Every row gives one point. Examples show where two turns around zero, p and q, send a point. Write where each new point lands after one turn and then the other. Backwards means that the second turn is done in reverse. Each puzzle has new turns, and all numbers are rounded.
In the rows, zero is written as 128.

Turn p:
[178 100 145] => [167  84 137]
[105 125 120] => [106 134 120]
[126 141 112] => [131 144 116]
[103 146 136] => [109 150 141]
Turn q:
[167 164 104] => [164 149  87]
[ 92 105 110] => [ 94  97 126]
[138 138 165] => [138 156 154]
[121 129 144] => [121 137 142]
[123 102 115] => [125  99 130]
[127 130 130] => [127 131 129]
Where do these land?
p, then q: [117 137 138] => [119 141 134]
p, then q: [126  99 150] => [120 108 157]
q, then p: [113 126 127] => [113 129 128]
p, then q backwards: [167 136  68] => [174 163  85]
p, then q: [117 141 126] => [120 142 122]
q, then p backwards: [128 129 159] => [123 150 149]

Turn p:
[124 180 133 133 119 141] => [121 176 123 124 129 154]
[122  91 109 138 121 119] => [135  95 113 142 113 114]
[113 121 152 136 126 116] => [106 126 144 140 117 120]
[144 149 133 127 134  93] => [130 156 135 116 127  96]
[ 97 106  97  91 138 162] => [113  84  92 114 155 155]
[166 127 120 104 107 156] => [163 120 134  93 124 155]
[128 121 152 168 151 109] => [126 137 153 169 130 102]
Turn q:
[108 172 115 144 109 111] => [110 161 111 159 101 133]
[112 105 112  98 142 134] => [115 112 110  91 135 127]
[177 132 135 147 141 129] => [174 127 136 149 148 130]
[135 110 125 136 145 164] => [129 110 137 120 159 153]
[172 106 131 136  90 104] => [164  91 136 154 103 106]
[112 141 155  97 145 139] => [124 155 145  90 127 131]
[105 102 108 120 102 128] => [100  96 117 122 110 126]
[105 155 144 146 151 116] => [111 170 133 138 143 118]
Where do these land?
q, then p backwards: [155 104 125 134 165 156] => [149 120 117 106 163 162]
q, then p backwards: [103 160 104 112  94 134] => [ 97 143 125 136  79 131]
q, then p: [142 147 155  99 153 111] => [134 160 139  87 136 115]
q, then p: [107 118 132 116  99 114] => [106 118 121 122  95 125]
q, then p: [124 137 155 131  97 119] => [116 141 147 130  94 132]
p, then q backwards: [147  95 104 168 121 120] => [172 126 118 139 101  99]
q, then p backwards: [119 134 120 136 167 142] => [121 155 121 114 155 143]

Turn p:
[121 124 119 144 118 102 146 145] => [124 122 121 138 127  96 150 137]
[160 157 127 113 104  94 107 152] => [155 137 133 117 106  88  97 157]
[124 134  92 160 147 136 109 126] => [135 139 104 174 131 134 120 115]
[126  91 151 123 164 137 157 156] => [130 105 130 118 177 147 159 150]
[144 125 117 148  97 137 152 148] => [141 117 104 127  99 122 158 142]
[155  97 149  94 117 124 132 103] => [142 115 134  73 137 129 123 106]
[118 170 130 161 144 138 109 103] => [131 160 152 170 111 144 121 112]
[103 146 141 120 121 132  86 111] => [109 126 154 140 113 136  88 115]
[101 109 125  89 140 151 152 106] => [ 86 133 118  96 150 155 134 115]
Turn q:
[125 116 108 124 137  79 129 131] => [116 111 105 110 141  90 140 126]
[122 123  88 104 123  99 147 165] => [125 101  84 106 105 110 148 149]
[108 115 125 130 130 152 116 106] => [114 131 130 123 141 156 106 118]
[164 100 134 144 116 142 109  96] => [147 109 143 152 145 134 105  86]
[115 187 149 149 110 154 144 132] => [115 180 148 156  91 140 135 141]
[153 122 131 108 122 129  90 115] => [162 127 126 127 141 118  94 117]
[152 119 112 121 154 138 111 115] => [153 125 109 135 159 138 124 118]
[112 118 129 137 136 109 135 166] => [110 106 129 124 127 115 144 162]
[101 153 176 135 124 151 173 127] => [109 162 177 120 101 153 158 136]
Where do these land?
q, then p backwards: [138 151 100 124 108 155 108 144] => [141 148  97 139 121 152 102 144]
q, then p backwards: [130 107 104 103 155 161 150 130] => [149  99 130 126 138 176 146 131]
p, then q: [138 156 133 146 143  93 115 159] => [132 121 144 158 134  86 144 151]
q, then p: [ 94  91 130 146 145 120 117 121] => [ 98 113 137 138 169 146 119 126]
q, then p: [134 134 162 145 168 107 115 109] => [136 157 167 139 163 126 139 139]
p, then q: [146 149 157 126 100 120 142 123] => [149 128 151 112  94 111 128 126]
p, then q: [140  92 159 161 133 129 157  96] => [141 129 152 112 132 150 168  80]
q, then p: [121 122 154 124 126 111 110 151] => [135 107 145 123 144 111 119 150]
p, then q backwards: [152 152 108  96  95 122 150 131] => [105 160 119  86 116 106 133 138]
p, then q: [ 99 164 106 107 111 141 135 146] => [ 97 134 114 128  97 126 107 164]
q, then p: [117  88  96 130 123 150 109  99] => [118 120 108 140 144 163  99  90]

Turn p:
[ 93  89  87 169 151 158 125 173 101 164 122] => [ 84  80  86 155 159 141 147 165 123 160 160]
[110 115 131 140 125  91 122  96 116 118  89] => [118 119 112 149 121 102 111  99 116 135  84]
[117 147 169 137 104 149 121 116 124 139  98] => [119 144 158 150 110 154 136 112 121 158 105]
[129 119 108 110 153 114 142 159 123 163 106] => [124 122  95 102 146 110 156 140 135 160 127]
[115  82 111 140 117 127 126 139 116 131 158] => [105  88 124 134 118 112 114 153 132 120 153]
[123 138 142 124 125 147 153  91 153 118 134] => [132 139 151 136 118 131 143  86 132 108 141]
[124 155 104 113 127 114 149 124 115 122 170] => [129 154 110 108 114 116 123 133 107 100 161]
[154 125 142 116 147 170 108 128 118  88 135] => [147 111 165 119 154 159 132 140 110  97 117]
[143 144 107  89 118 127 132 155 157 116 126] => [135 149 117  91 126 138 145 142 161 105 119]
[168 148  86 131 146 126 113 110 137  94 116] => [174 125  95 125 146 149 120 118 126  89 110]
[137 143 160  99 109 144 139 104 135 177 134] => [137 141 158 100  94 139 141  99 129 166 147]
[142 126 148 154 114  94 138 137 134 109 121] => [145 142 134 158 119  98 119 142 140 126 108]
[108 134 167 144 130 103  96 132 134 124 155] => [114 150 157 139 140 115  78 135 130 140 132]
Turn q:
[ 95 147 144 134 102 113 119 118 119  84 144] => [ 96 148 148 136 109 114 106 103 106  96 132]
[129 105 126 169 122 131 132 188 129 166 133] => [121 104 120 156 106 139 136 194 134 146 151]
[117 117  84 124 107 151 145 126 119 148 165] => [111 115  85 115 109 144 157 120 101 141 149]
[174 137 109 138 127 104 116 142 146  87 109] => [164 136 111 135 147 116 109 144 138  73 130]
[139 152 105 133 136 111 140 146 146 152 109] => [137 137 103 131 133 103 149 159 143 129 111]
[130 132  97  91 136 163 135 125  99 137 124] => [133 120 110  80 139 142 138 126  98 147 115]
[101  95 131 125 116 123 147 111 115 131 116] => [120  96 140 131 102 138 137 107 126 131 108]
[114 126 172 116 124 154 127 107 176 138 113] => [119 154 149 117 114 148 123 108 186 147 122]
[115 139 167 173 164 125 152 122 130 122 155] => [108 154 167 180 146 145 152 130 124 133 133]
[125 136 128 124 155 110  94  91 112 104 109] => [127 123 137 133 169 111  96  97 122 120 102]
[167 126 131  79 168 126 107 134 131 126 137] => [160 123 141  90 179 114 129 126 137 134 152]
[130 125 140 131  78 126 122 126 114 140 122] => [139 127 123 132  82 122 104 123 120 139 131]
Where do these land?
q, then p: [131 117  91 118 119 149 157 107 148 119 132] => [129 115 113 121 113 141 162 106 124  90 133]
p, then q backwards: [147 154 156  94 124 109 114 119 128 132 117] => [135 155 151  97 120 146 136 114 115 127 102]
q, then p: [108 120 128 147 114 125 113 116 117 142 122] => [111 111 116 144 118 136 111 123 132 145 125]
p, then q: [108 109 128 122 131 102 120 157 129 134 128] => [104 110 129 122 131  99 134 144 146 126 126]
p, then q backwards: [125 113  51 145 186 121 110 114 134 119 122] => [155 105  49 133 148 124  88 105 136 113 135]
p, then q backwards: [114 139 157 129 121 161 119 116 150 120 130] => [115 117 166 136 141 142 137 113 135 107 137]
q, then p backwards: [126 115 143 116 121 121 118 115 143 100 112] => [131 120 132 116 121 126 115 106 156 109 137]
p, then q: [137 101 155 146 124 123 112 122 137 119 140] => [133 120 147 152 130 128 104 131 153 131 144]
q, then p: [117 154 147 108 123 108 191 121  82 115 145] => [141 151 149 141  85  97 155 130  73 141 105]
q, then p backwards: [155 166 136 151 112 179 110 197 108 141 105] => [150 168 128 132 102 110  86 191  85 135 160]
q, then p: [133 125 157 154 119 111 130 108 145 146 108] => [148 135 126 163 121 138 117 116 158 147 124]
q, then p: [151 130 117  97 118 124 122 100 118 127 132] => [157 115 119 102 117 124 118 108 113 122 124]
q, then p backwards: [120 108 156 111 163 152 116 184 118 150 127] => [137 101 157 113 133 156 102 178 117 153 153]
p, then q: [120 141  70 153 116 107 161 118 134 127 172] => [110 133  83 140 130 115 132 112  93  81 168]

Turn p:
[116 135 164 100 125  91 100 137 117 155 116 146] => [113 125 151  71 126 103 106 129 132 147 129 148]
[155 115  97 112 113 139 156  90 131 167 135 120] => [153 126  95 128  92 130 147  91 136 142 154 102]
[165 117 165 117 137 132 126 154 111 139 112 107] => [156 133 152 101 128 110 142 138 100 142  98 109]
[143 144 138 144 152 139 152 109 127 170 147  93] => [143 156 135 137 141 120 154 116 121 162 162  91]
[113 105 139 127 142 161 132 164 118 143 124 123] => [134 134 129 120 130 159 144 154 105 158 110 135]
[110 106  96 152 104  97 153 141 159 119 106 108] => [110  87 115 173 109 104 150 144 149 139 120 140]
[125 134 131 129 147 150  96  90  96 100 143 106] => [124 126 134 134 155 152  90 115  99 109 141  90]
[164 151 115 157 127 162 125 138 130  96 105 113] => [138 158 126 172 126 121 126 130 110 103  90 107]
[150 118  98 134 120 126 132 130 100 125 137 165] => [158 130 100 129 112 126 118 126 112 104 140 156]
[136 112 165 146 139 117  99 104 142  95 128 131] => [142 108 177 137 151 132 100 118 140 112 118 125]
[100 162 129 123 148 106  94 155 168 120 137 130] => [ 94 146 137 121 152 119 106 168 174 128 123 133]
[160  95 134 105  93 125 154 117 107 134 151 125] => [157 100 128 103  95 130 160 112 110 108 145 118]
[ 93 140 124 147 121 149 164 157 113 112 133 155] => [105 143 116 145 139 150 159 137 107 117 127 175]
[ 92 143 114 120  92  95  90 125 164 123 117 162] => [ 83 118 132 123 101 120  90 132 177 116 128 163]
[ 99 143 111 107 161 132 147 108 137 123 130 137] => [111 131  95 125 164 144 130 110 149 135 136 130]
Turn q:
[122 121 106 125 135 160 130  98 124 108  91 122] => [134  97 108 128 130 174 128 112 118 108 122 135]
[162 165 115 118 105 131  99 127 107 163 141 111] => [175 172 121 123 125 137 115 130 114 166 125 115]
[122 113 133 110 137 114 167 161 126 110 113 131] => [117 115 129 114 143 112 162 159 131  98 132 138]
[106 132 115 147 154 117 153 139 122 147 139  84] => [107 137 100 128 136 123 167 121 136 137 141  87]
[127 111 103 165 106 157  94 121 154 149 116 155] => [134  90 118 143  91 142  99 123 145 171 113 143]
[103 122 154  95 159 147 157 126 139 152 119 123] => [ 94 121 156 115 167 153 155 135 129 132 114 117]
[138 107 123 147 103 155 140 140 116 122 145 113] => [139 116 130 133 107 138 139 136 130 139 174 130]
[140 102 119 126 146 107 111  92 105 104 120 144] => [127 114 109 119 143 114 103  92 103 109 133 155]
[119 130 155 115 102  85 123  93 142 139 145 149] => [126 139 173 106 114  94 110  96 122 124 106 124]
[133 156 156 149 148 122 107 163 124 105  91 145] => [131 133 118 187 140 112 128 155 123 108  99 145]
[101 143 104 105 107 158 108 121 109 110 144 149] => [114 149 124 112  92 167 104 140 107 122 128 146]
[117 167 124 161 162 116 152 127 140 144 144 136] => [104 160 113 146 130 120 153 106 169 134 110 124]
[174  96 156 102 101  92 123 155 155 109 156 102] => [161 121 162 108 146  75 100 158 138 113 168 105]
Where do these land?
p, then q: [128 141 117 123 131 127 129 142 155  75 148  97] => [109 102 106 154 131 126 141 150 146  91 144 103]
q, then p backwards: [103 111 143 103 126 132 158 143 106 125 102 136] => [112 120 154 123 111 127 153 161 108 106 140 120]
q, then p: [125 108 120 169 128 163 144 154 158 140 176 103] => [118 132 149 141 103 153 162 162 168 149 169 112]
q, then p backwards: [ 98 108 116 118 165 123 130  82 153 114 103 143] => [ 99 125 134  87 119 126 127  99 126  79 100 137]
q, then p backwards: [118 123  96 114 113 158 120 118 100 147 108 125] => [115  93 123 109 128 162 134 138 100 145 127 134]
q, then p: [148 143 172 138  81 111 119  92 147 154 131 135] => [143 131 189 114 118  93 121  87 125 135 125 110]
p, then q backwards: [151 156 113 150 135  95 133 149 136 134 127  86] => [131 129 150 146 131  88 122 178 133 132 138 107]
q, then p: [148  79 166 138 151 123 105 117  89 135 157 153] => [143 129 143 102 156 131  92 125 122 141 191 163]
q, then p: [117 152 109 135 129 126 125 127 111 101  85 148] => [131 125 102 158 116 126 119 114 110 104  99 154]
p, then q backwards: [ 99 121 132 113 141 102  97 103 107 148 142 151] => [148  84 110 108 133 142 112 110 132 123 162 138]
q, then p: [154 121 144 119  99 133 115 157 159  99 102 148] => [161 119 161 126 118 118 121 161 132 112  90 150]
q, then p: [126 145 144 121 147 147 135 137 124 156 152 112] => [113 162 132 129 147 131 146 132 129 153 140 115]
p, then q: [146 157  91 125 121 125 153 142 119 135 132 126] => [139 150  97 108 102 117 143 126 143 109 128 126]

Turn p:
[128 156 151 124 136 141 182 104 140 123 130 165 122 125] => [124 158 122 148 170 149 169 128 131 105 108 144 142 134]
[100 118 136 147 134 136 126  99 145 124 113 138 171 163] => [128 125 145 126 134 161  95 143 137 123 103 149 165 102]
[169 145 156 104 115 143 129 101 104 119 132 100 119 112] => [149 146 116 100 122 145 145 118 135  93 128  90 107 155]
[100 112 126 104 115 130 131  84 170 101 145 128 139 159] => [138 102 136 139 136 169 118 128 187 113 129 158 141 122]
[139  81 120 115 140 134 115 123 116 128 130 138  80 156] => [150  67 112 123 129 138 138 125 103 127 133 146 103 130]
[103 138 119 138 107 176  92 116 147 153 147 125 126 106] => [128 154 123 117 122 151 123 125 139 138 172 131 110  74]
[109 127 176 109 116 103 117 109 110  99 135 123 131 126] => [138 118 181 100 135 134 140 131 149 104 130 121 132 150]
[196 154  86 116 119 139 116 147 106 157 119 162 141 156] => [139 159  78 154 102 121  96 159  80 111 132 144 102 159]
[113 127 122 171 138 114 110 144 114 147 163 140 132 119] => [139 134 159 151 143 110 111 131 103 157 144 115 120 104]
[130 130 124  96 127 138 135 170 115 111 131 102 106 117] => [103 111 107 114 124 111 146 122 131 133 161 108 126 159]
[136 139 124 156 105 127 128 146 142  99 122 109 131 136] => [ 90 125 134 142 112 136 119 140 141 133 115 103 116 129]
[141 121 126 106 150 141  55 154 142 142 120 127 146 123] => [139 126 108  81 119  96  89 166 132 137 152 139 109 112]
[151 130 136 120 146  77 159 109 155 117  98 151 137 155] => [135 124 128 144 138 118 129 137 144 119  59 162 137 161]
[110 113 132 159 127 116 181 145 126 163 141 104 113 137] => [127 124 134 152 132 145 152 100 109 187 115 113 150 135]
[144  89 112 134 115 121 149 138 101 126 115 144 133  75] => [142 121 124 147  93  87 166 124 106 111 127 108 149 111]
[106 145 128 121 121 127 101 154 106 148 103  95 115  94] => [104 145 137  84 103 101 130 100 117 145 153 119 120 126]
[102 152 103 156 164 113 151 135 136 120 133 123 136 118] => [102 138 131 154 162 104 110 100 132 143 117 124 147 117]
Turn q:
[132  87 137 119 143 151 128 125 135 132 114  94 145 134] => [134  90 138 115 139 156 144 110 126 150 121 109 140 120]
[114 174 154  98 125 161 154 139 144  99 112 101 126 139] => [126 157 162 116 134 145 166 108 132  89  97 139 161 127]
[164 109 147 153 122 109 116 102 130 131 163 144 141 116] => [124 115 119 126 129 115 104 127 148 147 186 141 129 110]
[150 134 132 118 143 112 100 115 122 162 146 151  91 113] => [123 146 109 122 128 130 101 159 159 160 126 154 106 117]
[141 122 115 159 161 143 119 123 119 138 110 132 177 147] => [121 103 124 155 140 127  99 112 108 154 127 112 171 141]
[131 113 116 162 139  84 113 101 137 154 134 112 146 154] => [131 108  99 127 162  91 101 112 146 149 140  98 126 136]
[107 126 108 130 132 113 135  84 113 121 122 146 123 110] => [113 123  94 132 118  95 135 142 112 128 120 129 126  99]
[127 114 146 149 129 128 117 143 161 148  99 124 157 107] => [141  96 151 109 114 129 100 139 139 126 127  98 154 135]
[122 118 124 119 127 107 156 124 124 137 146 180  96 143] => [113 136 120 135 100  91 144 135 136 149 129 160  94 147]
[121 114 108 146 160 107 113 128 141 125 169 145 119 114] => [114  95 105 137 148 116 113 159 136 125 143 153 110 141]
[101 143 166 107 104 138 118 159  97 121 135 116 127 126] => [118 162 176 108 139 145 133 131 102 115 129 124 108 120]
[123 157 136 126 105 160 161 167 106  90  91  92  94 128] => [169 162 172 157 122 151 168 117 113  89  97 124 126 113]
[137 144  93  92 119  98 158 135 111 128 146 142 119 113] => [143 162  92 121 118 117 158 154 110 129 140 147 117 149]
[120 149 129  91  96 166 122 165 135  67  71 104 125 153] => [156 148 155 119 107 173 143  74  94  73  82 131 134 128]
[130 115 109 151 113 142 110 111 144 167 160 137 134 124] => [ 95 117 106 140 121 138 111 140 157 138 155 100 119 136]
Where do these land?
q, then p backwards: [162 154 105 131 135 154  94 152 100 124 162 116 110 107] => [132 157 122 134 114 166 133 110 145 140 163 160 142 171]
q, then p: [143 115 147 132 160 130 139 107 153 160  98 134 136 158] => [160 141 125 111  99 136 116 132 143 152  96 160 147 115]
p, then q: [112 161  92 122 163  95  91  93 108  98 105 110 139 105] => [124 118  95  79 144 102  91 108 127 101 116 161 119  82]
q, then p: [ 99 103  87 160  97 132 118  93 121  98 139 139 112 146] => [117  90 154 158 117 122 136  72 131 119 127 114 108  97]
p, then q backwards: [125 108 148 149 120  87 162 111 112 122 106 162 137 142] => [108 143 136 129 163 157 157 159 126 106  90 131 122 130]
p, then q: [136 102 149  96 120 139 123 156 104 119 119 103 120 119] => [132 132 120 105 137 141 171 105 116 138 146 119 107 148]
q, then p: [100 137 144 144 124 147 149  91  94 129 126 129 128 160] => [126 153 168 122 139 121 137  82 130 137 105 124 147 115]
q, then p: [111 152 155 117  98 150 108 126 134 151  94 149 138 130] => [106 155 152  84 103 145 125 126 155 116 142 133 126 134]
q, then p: [145 129  99 154 132 144 130 108 161 132 103 135 134 124] => [125 120 125 146  87 132 103 137 147 131 115 119 135  99]
p, then q: [117  89 143 106  99 121 107 139 124 148 162 113 146 108] => [138 141 137 104 127 149 139 125 162 141 184 123 127 147]
p, then q: [164 136 159 106 130 154 139 145 160 100 161 126 116 123] => [149 106 128 149 149 145 164 132 150 113 106 136 126 176]
q, then p backwards: [111 155  90 160 105 114 135 156 105 135 129 103 150 106] => [173 142 133 137 132 145 138 139  87 113 165 147 155 118]
q, then p backwards: [110 117 153 122 158 129 121 155 136 144 121 141 147 129] => [112 123 155 133 137 100 118 147 117 121 116 121 133 159]
p, then q: [121 141  85 120 154 108 160 107 137 117 140 146 111 110] => [127  98  99 153 131  77 112 126 138 124 129 141 144 115]
p, then q: [132 116 142 131 109 135 121 150 137 128 165  95  82 115] => [127 123 128 132 142 137 175 140 176 147 130 113 103 129]
p, then q: [162 135 151  97 144 106 153 162 162 142 118 149 140 164] => [141 135 132 147 113 120 109 109 118 148  94 124 128 201]
